Each row is a point. The window is the flat piece filled in between its corners: a triangle in 3 columns, a solid with four corners in 4, and so on. A path goes straight from each point to the next, and from the last back to the first. List the points from which the path goes on through the window.

Window, 4 rows:
[[ 12  -5 -44 -11]
 [-16 -41 -26   2]
 [ 35  37  80  -2]
 [-15  84  68  26]]
Path:
(1): [ 53 -18 -24  45]
(2): [-19  11 -20 -42]
(3): [ -8 -25 -12 -62]
(4): [ 33 -48   0  39]
(5): [31 18 52 60]
(6): [-27  41  43 -39]
(7): [ -8  41  87 -55]
(8): [51 30 58 28]
Through the window after points: 1, 7

Window (8 x 8):
[[ 23  -8 -15  -4 -39  22 -21 -10]
 [ 33 -22 -84   2 -17  10 -38  -5]
 [ 49  50 -46  74  -5 -17  95 -18]
 [-15 -16 -27  22  -3   6 -53 -13]
 [-45   3   8 -49  42  17   4   5]
 [-69  55   5 -37  21  41  -5  28]
 [ 30 -18 -36  14  16  52 -38  -5]
 [ 38  85  -7  23  15 -30  43  -5]]
Path:
(1): [-23  40 -32 -21   7  34   2 -46]
(2): [ 14  53 -40   2  10  27 -14 -41]
(3): [ 13   4 -28  25  -9  -3 -10  19]
(4): [-18  28   9 -18  18  21   4  52]
(5): [-71  49 -25 -36  25  27  -4 -55]
(6): [-15   4 -28   6  10  13 -29 -25]
(7): [  4 -15   3  10  -6  -4  -9  50]
(8): [-16  32  -2   7  21  -4 -12  81]
(9): [-24  58 -15 -24   9  31  17 -40]
(10): [  8  72 -35  -5  11   8  25 -42]
(11): [ 34  19   3  33  12 -15   8  46]
(12): [-28  17  -6  -6  15  15  -1  47]
(13): [-32  59 -30 -31   5  48 -23 -44]
(14): [ 35  42 -44  42  -1  -3  50 -35]
(15): [ 29  23 -26  55  -2  -5  53  21]
(16): [  9 -20 -18   4  15  -6  -4  64]
Through the window after points: 4, 6, 8, 10, 12, 14, 16

Window, 11 rows:
[[ -9   7  11 -52 -74 -46  13 -50 -19 -26 -15]
 [-20  72 -41  51  -5 -53  61  39  -8 -26 -38]
 [  3  48   7  -9 -25 -24 -16 -52  13   8  -4]
 [  8  41 -59  24 -26  41 -28  25 -13 -44 -30]
 [-59  56 -33  20  23   2 -80   6 -46 -56 -45]
 [-34  58  21  35 -89 -68   8  47 -14 -20 -29]
 [-37  15 -24 -50  -1  19 -27  59 -21  -2 -23]
 [ 84   6 -23  19  17 -95  13  41  28  19 -58]
 [ 38 -22   1  62  17   9   4  31   8 -25 -53]
 [-36 -58 -37   7  -5  27 -43  -7 -87   3  30]
 [ 83 -20  35  58   7 -11   1  30 -43 -40   6]]
Path:
(1): [  4 -12 -30  -4   7 -21 -30  13  48 -38  25]
(2): [-54 -28 -26  12 -19 -44 -27   8   7 -63  34]
(3): [ -4  53  -3  23 -32   2 -18  21 -70  12 -54]
(4): [ 16  36   5  13 -17 -25  -3   9 -72   7 -65]
(5): [-27  21 -15  17   3 -54 -25  15  27 -38   3]
(6): [  9  -5 -31  32  -6 -52 -22  64  10 -52   2]
(7): [ 27  15   0  25  -3 -12  12  12 -52  18 -81]
(8): [ 32  48  -4  12 -22 -41  12  14 -54  33 -78]
Through the window after points: 2, 8

Window:
[[-14   5 -18 -28  20  21 -15   0  -1  -7  95 -10]
 [ 19  52  -5  26   7 -45  -5   9  -6  -2   5  18]
 [-21  25  18   4 -20 -52  23  15  20   8  -8  -5]
 [  0 -26   4 -24  20  -5   5  38 -31  -9  18  28]
 [ 34  19   4   7  -9 -21  30  47   7   7  47   6]
 [ 38   1 -28  -7 -32 -22  13  32  24 -46 -28  30]
 [-19   0 -13  37  -8  -2   1  42   5  41  24  21]
 [-47   9 -23 -22  13  25  31   7 -26  18  45 -10]
 [ 32   6   9 -25   1 -26   9  12  -8  49  37   9]
 [-23  48  14   3   0 -11  -7  26  -4  11 -32 -19]
 [-17   0  27   1   0  16  33 -12  -3  19  29 -16]
 [ 12 -18  -2  -9  17 -14  47  32  36   5 -16  12]]
Path:
(1): [ 16 -24 -25   8   2 -14  12  21  -7   7  32  -6]
(2): [-10  24  14 -24  -6   0  21  25  16   2  35  47]
(3): [  9  54  28 -13 -10  -6   6  31  19  14   4  43]
(4): [ 13 -16  -9  15  -1 -46   7  22   1  -2   9 -34]
(5): [  7 -10 -23  25  -8 -14   5  31  -8  25  21 -14]
(6): [-22  16   5  14  -2  -1   8  34  15  29  19  41]
(7): [-10  44  11 -17   5  19  39   7  10  18   9  36]
(8): [ -6 -23  -4  11   3 -23   7  15  -9   3  23 -35]
(9): [ 11 -18 -29  14   7 -33   6  22  -8   5  20 -19]
(10): [-7 31  8 -4 -3 -8 14 20  8  5 16 23]
(11): [  0  13   8 -19   5   1  20  21  11   1  17  34]
(12): [ -2 -20 -27  10  -3 -18   9  14  -4   8  -1 -31]
Through the window after points: 5, 7, 9
